Each row of a before or after table is a point. One or more steps were done to the points. Then noise was added and the rows were shuffled. The steps act on columns, c1 being the first. Name the steps. A step turns or swaps two columns, mirrors them in a line or flattens them onto one, adds a multiple of one to another, or multiplies or shifts one. Angles are multiples of 10 degrees, from the lower column toward the higher: turns from -170 to 170, lines from 10 to 170 but not 90. Use the fewest steps. Two steps may share a column if one is a turn and the other turns, adds or multiplies; they go together, in the order done. Otherwise the lowest column goes first.

Before (13 x 2):
[[ 0.19 -0.21]
 [ 0.19 -0.04]
 [ 0.18  0.01]
 [ 0.09  0.02]
 [ 0.18  0.03]
 [ 0.13  0.02]
 [ 0.19  0.11]
 [ 0.00  0.09]
 [-0.02 -0.09]
 [ 0.03  0.02]
 [ 0.06 -0.05]
 [-0.47  0.10]
 [ 0.17 -0.19]]
After:
[[ 0.18 -0.05]
 [ 0.57 -0.04]
 [ 0.55  0.01]
 [ 0.27  0.01]
 [ 0.09  0.02]
 [ 0.58 -0.20]
 [-0.07 -0.09]
 [ 0.54  0.03]
 [-1.41  0.10]
 [ 0.00  0.09]
 [ 0.57  0.12]
 [ 0.39  0.01]
 [ 0.52 -0.18]]
Steps: multiply c1 by 3

Before (10 x 6):
[[ 0.03 -0.04 -0.08  0.14  0.22 -0.23]
 [-0.28 -0.03 -0.09 -0.15 -0.11 -0.27]
 [-0.09 -0.19 -0.03  0.04  0.05  0.08]
 [-0.18 -0.07 -0.01  0.34  0.07  0.18]
 [-0.16 -0.46 -0.21 -0.27 -0.18 -0.19]
 [-0.15 -0.16  0.14  0.13  0.07  0.15]
 [-0.07 -0.06  0.27  0.21  0.20  0.27]
 [-0.03  0.02 -0.11 -0.07  0.00  0.20]
 [-0.26 -0.37  0.16 -0.39 -0.41  0.20]
 [ 0.22 -0.03 -0.26  0.31  0.00 -0.45]]
After:
[[ 0.11  0.45 -0.19 -0.79 -0.07 -0.19]
 [ 0.15  0.04 -0.10 -0.50  0.10 -0.28]
 [-0.50 -0.05  0.25  0.63 -0.15  0.28]
 [ 0.38 -0.09 -0.10  0.42 -0.19 -0.21]
 [-0.16  0.10  0.00  0.12 -0.14  0.09]
 [ 0.89  0.02 -0.28  0.94 -0.02 -0.45]
 [-0.36  0.10  0.18  0.38 -0.12  0.11]
 [-0.44  0.02 -0.03  1.02 -0.09  0.17]
 [-0.33 -0.02 -0.12 -0.20  0.03  0.23]
 [-0.57  0.51  0.12 -1.17  0.18  0.17]]
Steps: add -1.5 times c6 to c1; turn c2 and c5 by 150 degrees; multiply c4 by 3

Before, 8 rows:
[[-0.20  0.00  0.31 -0.22  0.01 -0.31 -0.11  0.14  0.30]
 [ 0.22  0.56  0.13 -0.26  0.31  0.27 -0.30  0.67  0.12]
 [-0.03 -0.21 -0.16 -0.12  0.37 -0.08 -0.05  0.23 -0.16]
 [-0.18 -0.09 -0.16  0.31  0.38 -0.06  0.33 -0.25  0.18]
 [-0.20 -0.12 -0.54  0.05  0.47  0.74 -0.20 -0.01  0.02]
 [ 0.26 -0.19 -0.10  0.13  0.17 -0.25 -0.52 -0.32  0.26]
 [ 0.28 -0.52 -0.08 -0.24  0.20 -0.18  0.10 -0.01  0.13]
 [-0.12 -0.37  0.36  0.09 -0.18 -0.28  0.00  0.27  0.17]]
After (8 x 9):
[[-0.01  0.86 -0.57  0.33  0.25  0.26 -0.23  0.41  0.21]
 [-0.40 -0.46  0.27  0.01  0.23  0.13  0.00  0.39  0.31]
 [ 0.11 -0.22 -0.14  0.37  0.11 -0.18 -0.11  0.16 -0.14]
 [ 0.67  0.46  0.33  0.16 -0.13 -0.22 -0.40 -0.17  0.42]
 [-0.27 -0.53 -0.68  0.46 -0.05 -0.11 -0.17 -0.58  0.09]
 [-0.27 -0.48  0.15  0.40 -0.33 -0.17  0.36 -0.20  0.05]
 [ 0.92  0.32  0.10  0.22  0.25 -0.17  0.15  0.07  0.09]
 [ 0.04 -0.49  0.16 -0.21 -0.12  0.16  0.05  0.47  0.16]]
Steps: multiply c1 by 3; turn c1 and c2 by 50 degrees; turn c3 and c6 by 60 degrees; turn c3 and c8 by 40 degrees; turn c4 and c5 by -90 degrees; turn c7 and c9 by -20 degrees
